Each row of a before or after table is a point. The points were changed in one or more steps. Then noise was added and the rows were shuffled. The steps act on columns, c1 being the first. What was done? A step turns or swaps two columns, mirrors them in a line or flattens them onto one, adds a multiple of one to another, or multiplies or shifts one. Angles are multiples of 10 degrees, from the lower column toward the higher: turns from -170 to 170, lines from 10 to 170 but not 90. Use the fewest steps. Two steps may share a column if one is a turn and the other turns, adds or multiplies; they go together, in the order done. Otherwise the lowest column goes first.
In the rows, 128 means zero.

Before (13 x 3):
[[185 163 140]
 [111 133 120]
 [121 136 114]
 [124 152 168]
 [109 131 126]
 [179 196 121]
 [108 145 132]
 [111 132 131]
 [108 130 138]
 [167 171 152]
 [148 126 111]
 [ 84 124 145]
 [182 176 160]]
After, 13 rows:
[[172 166 201]
 [187 185 109]
 [142 122  78]
 [ 83 131 179]
 [109 132 122]
 [110 138 105]
 [190 165 227]
 [131 150 247]
 [112 135 141]
 [188 151 164]
 [112 148 141]
 [109 136 160]
 [121 138  85]]
Steps: turn c1 and c2 by -10 degrees; multiply c3 by 3

Before:
[[145  99 159 109]
 [141 109 154  96]
 [107 138  96 139]
 [144 146 168 146]
 [126 141 147 136]
 [116 147  98 134]
 [123 134  88 142]
 [ 88 128 105 148]
 [111 132  99 112]
 [120  95 154 102]
 [ 99 155 104 126]
 [127 128 103 136]]
After (12 x 4):
[[119 136 146 145]
 [ 79 140  96 124]
 [ 63 151  95 147]
 [100  91 158 112]
 [ 93 159 101 146]
 [ 39 161 107 137]
 [112 143  90 153]
 [179  85 157 116]
 [  8 139 103 158]
 [126 140 106 149]
 [175 134 165 157]
 [166 103 157 106]]
Steps: multiply c1 by 3; add -0.3 times c3 to c2; shift c4 by 10

Before, 13 rows:
[[140  96 153 160  88 139]
 [ 72 135  74 102  49 117]
 [121 158  92 108  69 128]
 [ 48 185  73 126  83 145]
 [ 87 110 133 161 121 157]
 [107  58 127 154 162 121]
 [ 75 181 133  61  48 140]
 [ 77 194  79  90  90 110]
 [ 91 118  89 111  84 136]
 [162  97  85 105 128 121]
 [130  66 111 139 149 194]
 [ 82  97 144 151 127 110]
 [136  99 144 175 126 181]]
After (13 x 6):
[[142 128  83 113 109 136]
 [ 71 130  94 110 114 127]
 [ 79 129 168 112 106 100]
 [ 60 131 100 134 135 127]
 [128 123 125 109 118 159]
 [140 131  91 134 105  94]
 [101 124 110 111 151 159]
 [171 130 168  99 132 123]
 [ 65 135 182 103 117  89]
 [ 59 118 192 169  78  63]
 [ 21 128 155  83 103  82]
 [ 61 125 185  94  92  55]
 [116 132 159 106  97  77]]
Steps: multiply c1 by 1.3; multiply c2 by 0; turn c3 and c4 by 120 degrees; multiply c6 by 0.4; turn c5 and c6 by 60 degrees

Before, 13 rows:
[[ 90 194 111 182 179 110  97 100]
 [140 171 103 138 156 103 123 121]
 [146 166  97 153 132  88 132 101]
 [ 81 187  84 179 146 222 106  67]
 [149 138  99 112 100 202 154 206]
 [ 91 143 124 136  92 105 130 120]
 [168 132 116  52 113 197 104 172]
 [103 119  75 116 145 113 129 121]
 [101 124 135 149 166  80 160 148]
 [ 97 141 117  98 128  99 110  94]
 [ 84 156  62 157 141 167  45  96]
 [164 116 123 135 109 195 103 145]
 [116 139 119 162 167  70 151  88]]
After:
[[121 135 127 121  91  51 136  91]
 [147 126 132  89 168 137 125 100]
 [100 143 106 110 131  94 145 146]
 [173 129 122 194 112 173  86 167]
 [144 122 126 143 109 166 152 162]
 [ 94 140  81 173 141 188 204  83]
 [ 94 133 120 162 130  98 117  97]
 [121 145 111 126 154 144 139 141]
 [122 123  91 135 144 138 118 104]
 [ 89 134 121  88 169 128 140 116]
 [ 67 152  98 113 146 249 182  81]
 [207 131 109 118 100 160  99 150]
 [100 155 114 119 178 184 192  90]]
Steps: swap c1 and c8; multiply c2 by 0.4; multiply c3 by 0.7; turn c4 and c7 by 130 degrees; add 1.5 times c5 to c6

Before, 13 rows:
[[ 69 135 153  87 166 171 131 122 132]
 [214 108 135  90 135 166 123  61 124]
 [232 109 152 157 156 160 151  72 167]
 [217 129 135  78 168 134  99  66 183]
 [ 97 137 136  72 166 153 126  94 119]
 [116 143 168 219 132 104  86 121 159]
 [124 101 157  49 150 175  88 149  98]
 [188  94 142 112 151 189  93  37 154]
 [103 203 159  90 157 177 106 106 102]
 [ 99 130 165 196 150 130 133 142 154]
 [109 171 161  67  78 166 113  98 146]
 [116 135 102  97 156 206 112 139 138]
 [ 91 138 120 222  91  86 115 132 125]]
After:
[[135 143 168 217 134 144  81 121 164]
 [114 130 132  80 167 149 126 144 127]
 [136 177 167  67  84 142 124 158 152]
 [104 211 157  84 160 134 109 156 107]
 [132 126 163 196 147 118 142 114 159]
 [159 106 139  91 133 166 125 172 106]
 [129 134 103  98 164 103 108 144 140]
 [178 107 156 152 157 162 154 175 138]
 [168  90 142 112 145 185  90 208 142]
 [104 138 127 218  88 132 115 118 137]
 [188 140 131  80 166 173 104 178 156]
 [108 140 151  83 165 120 135 140 137]
 [104  98 155  52 151  96  91 127 106]]
Steps: multiply c1 by 0.4; turn c1 and c9 by -30 degrees; multiply c6 by 0.4; turn c6 and c8 by 130 degrees

Before (8 x 11):
[[ 97 159 111 163 169  73 139  52 180 113 147]
 [144 157 114  90 167 132 157 136 137 102 158]
 [ 65  79  31 133 132 153 210 117  92 163 111]
 [ 79  76 114 135 107 127 130 143 154 181 166]
 [127 119 154  90 157  84 124 177 116 170 159]
 [172 105  71  75 162  80  87  63 111 118 167]
 [126 129 120 103 135  95 185 123 143  91 134]
 [153 144 151 124 127 109 115  69  90  89 130]]
After:
[[235  86  85 107 165  91  89  65  88 190 185]
 [220 142 166 149 120 128 110  69  89 153 131]
 [197 172 119 141 162 133 146 140 139 177 158]
 [148  76  83 111 109 108 139 150 152 105 173]
 [152 167 153  93 165  54 122  59 138 120 196]
 [187 127  83 174 162  92 122 176  96 116 182]
 [122 105  72  44 130 161 229 117 113 146  87]
 [186 144 137 139 142  90 182 120 122 173 164]]
Steps: shift c1 by 60; turn c2 and c7 by -20 degrees; turn c3 and c4 by 120 degrees; turn c3 and c10 by 130 degrees; turn c6 and c9 by 30 degrees; add -0.7 times c6 to c11
